Each wall is flat, endless, passes through zero and stands at right angles to its row. A trip goes straight from one point to another. List the walls that it crosses, first one first.

Walls:
(1): [ 92 -75 -77]
(2): [ 34  29 -35]
(3): [-25  20   7]
(4): [ -9 -17 -44]
(5): [ 19  84 -32]
(6): [-27 -39  90]
(7): [44 -1 74]
Trips:
[-56 -28   3] to [ 22  48 117] -> 4, 7, 5
[ 44 -39 -53] to [22 14 63] -> 7, 4, 6, 2, 1, 3
[ 40 -18  20] to [  5 -20 -35] -> 4, 6, 7
[-72  57 -48] to [27 45 49] -> 4, 7, 6
[10 -3 33] to [ -2 -25  16] -> 1
[-14 -13  12] to [-103  -42   57] -> 7
[-33 -27 -50] to [-23  13  -9] -> 3, 1, 5
[-70   0 -48] to [ 38 -45  19] -> 5, 1, 3, 6, 7, 4

Walls:
(1): [ 27 -40  50  -8 -24  49  17  40]
(2): [-26  87 -39   3  -2 -14  47 -12]
(3): [-10 106 -43   1 -20 -57 -34 -10]
(4): [ 23 -17 -28  31  -5 -11 -50 -12]
(5): [-38 -26 -36  26 -34   7  56  42]
(6): [ 30  22   4 -87 -13 -76 -30  -9]
(7): [-49  30 -21 -40  26 -30  -3  25]
(8): [-13 -42  26  46 -19 -64  24  65]
Trips:
[ 95  -7  50 -88   3  29 -25  17] to [ 40   8  31 -21  11  50  16  23] -> 6
[ 16 103  44  -1  46 -40 -30   8] to [-40 -36 -40   0  36  37  20 -36] -> 6, 3, 5

Walls:
(1): [ 20 121 -17 -18  21 -23  -9 -66  10 -54 -83   7]
(2): [-58 -26 -55  38  10  16  34  57 -22   5   0 -21]
(3): [-29  28 -62  21 -31 -24   1  20 -14 -50  68 -10]
(4): [-32  71 -12  18  46  15 -49   5  -5  -6  45 -41]
(5): [ -3  37 -21  41   2  93 -12  85   6 -43  39 -48]
(6): [ -4  42   5 -10 -47  34  79 -32  32 -69  19  70]
(7): [ 10  17   5  35 -66 -85  28 -74 -76  31  45  -2]
(8): [-12  12  93 -29  17  93 107 106  29  46  37  -2]
(9): [-39  18 -39  35  -9  13  27 -35  57   5  25  37]
Trips:
[-59   7 -10  20  18  31 -37 -11  28  33 -47 -29] to [ 12   3  24   7  71  12  47  -8  11  53 -41  32] -> 8, 5, 4, 2
[ 22   3  19  16  14 -27  88 -14 -85 -33  13 -40] to [ 30  -4   6 -14 -37 -92  49  -2  -8 -40   9 -32] -> 8, 2
[ 36  41  30 -50  91 -93 -85 -11 -51 -59 -73  20] to [ 16  16  56 -56 -49  74 -35 -60  37 -15 -23 -11] -> 6, 4, 8

Walls:
(1): [ 46   8  -5  65 -79  55  35  22 -63 -52  81  22  46  60 -33  -7 -13  28
  -9 -20]
(2): [-49 -36 -38  23  11  -6  -8 -58 -88 -44 -21 -27  -5  79  15  16  20 -47
 -18 -64]
(3): [  -8  -22  -17   -9   53  -36  -64    7    4   40   12    3  -34  -42
 -121   -5  -63  -13   -5   49]
(4): [ 22  30  17 -16 -32 -18 -52 -30  -5  -9  42  37  -1 -54  -2  19  -7 -61
  59  45]
Trips:
[ 22 -31  22  30 -42 -38  52  48 -89   6   2 -19 -59  89 -19  40 -71  27
  55 -35] to [-24  32 -64  -6 -32  41 -69 -10 -25 -76 -18  67 -84  -4 -20  84  -8   3
 -74 -25] -> 3, 4
[-32  65  37 -27  30  16 -37 -10 -31  21  34  46  -4  48  24  14  58  33
 -33 -36] to [ -6 -46  27 -22  -5 -72  33 -52  18 -28 -30 -12 -22 -36 -32   6 -43  52
 -22  -8] -> 1, 3, 2
[-24  18  -2 100  28  38  42  90  54 -52 -42 -22 -34  64  -7 -44 -54 -56
 -46 -29] to [  58   92   13  -14  -48  -94  -39  -66   -1  -62   -5  -37 -107   64
   48    1    2    4   -9  -81] -> 4, 1
[  8  25  18  -7 -81 -23  71 -52  -2  74  32  -7   5  30  12  13 -45  73
 -24   2] to [ -44  -92   13  -61  -18   46   23  -12  -38   45 -108   -3    2  -15
  -33  -25   33  -18   39  -17] -> 2, 1, 3
[ -68   72  -13    7   11  -65   49 -107   23   25  -10   36   -9  -22
   -7   23  -53   -2   13   53] to [ 26  33  -6   4  60  49 -62  13   0   9   5 -36 -29  15  32  26  80 -59
  78 -11] -> 2, 3

Walls:
(1): [ 11  -9 -44  22 -24 -21  51  24  18  -3 -77  42   2 -20  21   3  20  71
   6  -6 -30 -48 -23  25  29 -11  12  65 -20 -17  -9 -51]
(2): [ 25  14  27 -11   7   0 -25 -47 -90 -11  66 -40 -21 -12  23   3  -9  18
  37 -46 -55   1 -10 -48 -70  36  -8  37 -23 -32 -43 -19]
(3): [-43 -13 -54   0 -19  -1   7 -25  32 -27  -6  -5 -16 -42 -25 -58  30  30
  -6 -27 -30  11  27 -13 -21  13  27  47  39  21 -22   8]
(4): [  13  -37  -30  -26   29  -31    4 -121  -37   19   34  -21   36   -7
   48   -6   -2   25  -15   14  -45    5   20   56  -15  -46   24   25
  -19   -3    8   61]
(5): [-41 -41 -18   3 -37 -20  -2 -47 -18 -45  22 -43 -12 -48 -17   5  25  29
 -55 -28 -98  49 -17  33  18   6  -5  25 -24  64 -46 -20]
Trips:
[ 19 -20 -35  58  22  15 -19  36   0 -46  14 -40 -55  16 -29  10  26 -10
  12  -7 -16  10  27 -19 -36 -11 -13  15 -35   0  -4  -9] to [ 34 -38 -48 -66  13  62 -18 -20 -23  -8  29 -42  54 -32  12   4 -32  32
   6  19  33  23  29  26  43  -4  -7  13 -46  59 -36 -29] -> 4, 3
[-22 -32   8  24 -24  39 -27  -2 -44 -34  47 -25 -33  43 -23 -40 -80 -31
  18  -5  16  51  -6 -51  -7  13  40 -13  15 -13  11   1] to [ 19  10  23   4 -22 -19  26   5   2  -7  30 -12 -50   7 -13 -13   4  -5
 -43 -36 -35 -37 -22   9 -18   6  53  47 -14 -51   6  15] -> 5, 4, 1
[ -20  -14   12   10    8   48   33   -8  -12   -7  -51  -14   51   27
  -40   58  -30  -36   28    6   27  -45  -61   21   31 -101    9   24
   43  -63   13   35] to [  8 -43  16 -14 -40 -16  35  43 -53  -4  25 -41  26  42  26 -27  32 -23
   4  21 -42 -17 -14  -4  -2 -67  -8 -70  45  40  -8 -34] -> 1, 5
[-44 -51  34 -92 -31 -61  74  37  15 -75 -15 -46  75  50  -1  26  48  38
  41  -1 -30  43  17   2   7 -53   6  44 -91  19 -11  43] to [  1  68 -72  63  34 -13   5 -38 -33  52 -57  31  28  46  -3 -16   7  74
 -14  -1  17  32 -12  -8 -15  37 -22  30 -56 -15 -25 -13] -> 2, 5

Walls:
(1): [ 31   1  38 -31  45  38  22 -17  -8  40 -18 -77  45  39 -27 -14  57  24
  33 -59 -64  66 -10  30  -1 -20 -69 -28  -9  16   4 -15  32  -4  24 -32
  72 -57 -43  19  -9  53 -22 -50  14 -27  24  30]
(2): [ 37 -70 -48  52  21  22  95  -5  14  61   3  12  14 -40  18  -7 -34 -28
  52 -46  26  46 -45 -37 -27 -12  27  14  28 -21  -1  33  24 -35 -48 -37
  43 -27   4  28   0 -56 -25  44  -9 -53 -15  66]
(3): [-24 -14  47 -21  19   2  39  -6 -25  22   1  43  31  26 -80  79  46  25
  35 -12  35  -8 -14  22  47 -20  29  35 108 -31   3 -31 -14  28   2  -1
 -13 -42 -67  -5 -60  39  25  -2  14  -7 -39 -76]
(4): [  -3  -30   77 -115   36  -55   18    9   74   24  -22    0   30   26
  -52  -23  -48    2  -88  -38    4   21   44   47  -17  -60   19   24
  -40   16   41  -37    7  -11   16  -69   -1   22  -18   -9   57   24
  -38   13  -50  -28  -29   36]
(5): [-13 -32  12  37 -15 -32   6 -44   0  38  18 -29  -3  -6  40  -3  -9 -24
  11  -5  30  15 -55  50 -54  52  -5 -29  25  12  20  16 -23 -28  -4 -28
   7  -8 -47 -59 -25  32  -7  30   1 -19 -10  12]
(6): [ 33  40  10 -75  28  16 -24  31 -49 -22  14   0 -58   7 -28 -19 -28   9
   7 -21 -18   1  -4 -24   3  42  25  20 -14 -91 -18  -3  20 -42 -29 -39
  40  29   7 -20 -27 -25  -5   4  14 -78  23  35]
(7): [ 43  -5 -13  63 -41  72 -26  70  18   0 -12 -46  -3  90  37 -30  37 -33
 -31 -27 -55 -22  44   1   3   4 -41 -12 -51  39 -27 -62  -3 -33  38  23
 -26  30  -4 -54 -21  32  30 -47 -32 -35   9 -13]
(8): [ 30 -15 -58  34   0 -37   4   2   8   4 -23 -62  49  57 -34 -14  -2   1
  25 -26  27 -10  35  22 -43  20   7 -23 -77 -13  26 -36  16  42 -12 -25
  74 -29  -6 -30  21 -14  24  25 -14  -5   8  -6]
(9): [  1 -14 -47 -24  60 -18  34  39 -39 -11 -75 -12  23  25  31  -9   2 -69
 -40  46 -53 -37 -26  18 -81  45  16  45  43  -9  -6 -57   6 -41  -4 -24
 -77 -40  -6   1 -41 -25 -29 -78  45 -25 -33  23]
Trips:
[  6  49  36 -65  62 -22   5  22  -1 -24  51   4  58  49 -54 -59  -7  61
 -10  32  12   2  56  13 -67  25   8 -36 -10  79  55 101  16  35  -2  13
 -84   2  53   3  46   6  40   8 -82  38  35 -15] to [  27    7  -19  -67   17   -6   41  -33   21  -12  -10  -35  -43   -1
  -65   -7   -2    7  -38  -17  -52   35   38   42    9   42   -2  -93
   35   -6    9   16   -6   18   22  -73  -10   23   29    2 -121   -6
  -23    6   -1   -9   94   31] -> 1, 6, 9, 5
[ -9 -19 -72 -46  39 -50 -36 -56 -28  -5 -43 -18  21 -31 -59 -62  68 -58
  -6 -59 -13 -76  52  13 -41  22 -30 -10 -77 -25  83  15 -11 -43  62  48
   7  45  38 -74  -2  37   1  14  35 -53 -52  80] to [ 34  36  -4 -43  -8  50  24 -68 -26 -19  48  35  23  -1  52  19  18  12
  53 -14 -25  14 -46   0  -9 -74  13 -11 -19   4 -29  28 -15 -30 -35 -30
 -13 -35  -9   5   5  13  -5  29 -39   1 -18  25] -> 2, 7, 9, 8, 4, 3
[-11  -7  -1 101 -21 -21  -6   5   8  14  19 -11  63 -17 -32 -34 -20  25
 -35  16  -5   6  29 -42  25 -19 -21   5 -42 -20 -50 -18  42 -58 -47  18
 -61  17  28 -39  -3   8  -1 -29   9  10  41  -6] to [-17  -2 119 -12  27  15  30  -8 -29   7   9  29 -28 -16  33  -8 -59  39
 -48  20 -34  26  29  18 -23 -17 -34   7  -1 -48  57  -2  17  59   2  -1
  11 -30 -53 -20   6  41  -9 -16 -56  77 -49  22] -> 8, 4, 1, 7, 3, 5
[-46  45  13 -10  30  28  41   2   3 -29  -2  49 -45 -15  -4 -16 -13 -96
  32  39  78 -15  52   5   0  55  27  -4 -51  -6 -11  -2  76 -55  40 -18
  26 -63  -1 -12  39   0  20  38 -71  50 -48 -41] to [-31 -18  47  21 -64 -16  34  37  11 -28 -12 -47  83 -32 -50  26  23  24
  20   1  -3 -13 -10  11  17 -82  23  24 -20 -12  18 -65  22  11 -30  -2
 -41   8 -25 -38  30 -49  11  80  -1  57  61  39] -> 6, 3

Walls:
(1): [ 44 -33 -24 -63  61 -15   3  56  16  -7  -9 -17  15  42 -15  70  71 -17
  41 -37  -2  -5 -53  39 -45 -54 -63  31  -7  21  26  -6  -7  11  -5  12
 -11 -15  12 -72 -29  24  40  -7   5  38 -37   2]
(2): [ 40   6  19 -14 -39  13  51   1  57   0  -6 -23  45 -17  -1 -10 -13 -35
   5  61  15  67 -17  50  30 -21  11  17  14  47  40  48 -79   6  37 -12
 -28 -40   2   9 -26   0  16 -33 -44 -37 -17   5]
(3): [-38  -6 -45  37 -13   3  15  21  10 -21  -7  -1  -3 -50   7  -9  36  32
  45  -5  62  26  56 -12  18  -4   7  62  30 -12 -14  33   5  26 -41  17
   7  12  -1 -33 -14 -52  61  -6   2  14 -41 -25]
(4): [-22  -6   2 -38  10  -3  -7  -9  34  27 -18  58 -26 -13  39   2   2  -8
  17 -28  85 -15   2  38   7  55 -23  -6   1  -9 -50  44 -26  -4  18  18
  32  46  -5  35  15  20 -27  -5 -39  20  -1 -30]
(5): [-22  -5  14  -4  39  12  24  18   8  19  51  13  54 -12  -2 -25  80 -33
  -6 -13 -22  24 -10  52  21 -18 -57  17 -19  15  15  12  12 -52  -7   4
  42 -45 -22  27 -10  -5  -4  39 -10  26  33  60]
(6): [ 49  32  16  28 -26 -26  -7  -6   4  41 -10  15  -2  38  -9  19   0 -55
  47   9 -62 -39  -8 -30  13  27  59 -67  28  11  30 -67 -10 -19   0  11
  21 -33  -1 -48  48   3 -37  27 -20  17 -47   0]
(7): [ -9  21   8   9 -38 -23  34 -22  17  10  68   9  16 -16  18  45 -22  22
 -59  16 -35 -24  33  12 -68  -5 -32  52 -65  55 -25  -1  35  40   3 -14
 -10 -49 -37 -25 -50 -30 -10   9 -40 -47 -15  17]
(8): [-24   3 -35  20  30  21  -5  -3 -21  30  21 -55 -12  14 -50  32  66   3
  28 -69  35  33 -16  48  21 -30 -25 -40   7 100   4  -4 -14 -21   3   9
   9 -10 -62  -6  -8 -14 -10 -25   5  -1  -9 -25]
(9): [ 20  27 -20  30  -7 -38  24  29   9  15 -19   6 -23 -12 -11 -17   7   0
  -9 -50 -83 -56 -18 -24  16 -29  20  43  10 -68 -24  15  -1  18  19 -23
  14 -77  51 -26 -22 -38 -61   6  -2 -17  44 -23]
Trips:
[-10  16  14  25 -17  -6   0 -29  27 -32   2 -19 -42 -31  16  21 -19  27
 -38 -57  15 -49  14 -11  -7 101 -40  67 -42  -8  15   0 -10 -55  -3 -24
 -23 -69  39  10  56  -3 -19  34 -78 -39  -1  13] to [-30 -36  22  37   6  -5  35  18 -49   3  36 -37 -15  28  40  -4  20  20
 -18  39  25  35  -5  11 -21  15 -21 -13 -34 -36  34  43  -6 -72 -51 -72
   7 -26 -25   9   2  62   5 -44 -21 -96 -29  50] -> 2, 9, 4, 8
[-25  39 -23 -19  -9 -31  60  -5 -73  47 -44 -68   7 -18   1  -8   7 -39
  16   0 -15  10  39   3  -3  22 -16 -10 -10  20  31  24  15  26   4 -29
 -16  55  10 -14   9  -8  14  -9  43  -1 -49 -13] to [  28    0   20  -32  -26   18   -4  -81  -57   -3   13    4  -32   11
    8  -45   17  -15    8  -11  -11   -3   -5   51  -23   -2    2   26
  -46 -104   57   14   33   31  -42  -19    3  -12  -18  -20   24   17
  -53  -13    6   28   34    4] -> 2, 1, 8, 9, 3, 6, 5
[ 12  -1  38  -1  -5   8  19 -39 -26   1  -5   7   3 -66  15   5   0 -45
 -12 -51 -35   5  11  77 -40  26 -33  55  20 -28  12  11 -34  22  35  24
 -11 -21   3  -1 -12 -14  -1 -48   8  34 -40  13] to [ 18   4  41 -11  -8 -15  33  11  -1   4  -1  26 -36  49 -51  -1  53 -12
  11  12  48 -15  37  35   9  28   5 -15 -35 -17 -50  14 -11   9  18 -17
  67  14  88 -42  -8  -6  64 -24 -39 -19  97  -3] -> 7
[-22   8  13   0  39  30  30 -27   3  50 -27  84 -46 -37 -19   8 -20  50
   1 -71 -17   0  12 -14  18 121 -29 -20  10   1   6  49 -31 -45   3 -74
  37  15   4  62 -23  26  23 -28   0  -3   1 -18] to [-17  17   6 -38 -44  26  50 -19   6  21  11  33 -28  16  42 -22  24  23
  -9  43  -3 -13 -25  -6  43  21 -23 -45   5 -43 -22  22   0 -25  39 -15
  22   7 -32  39  46  -9 -19 -16  27  -8  -7   6] -> 8, 6, 2
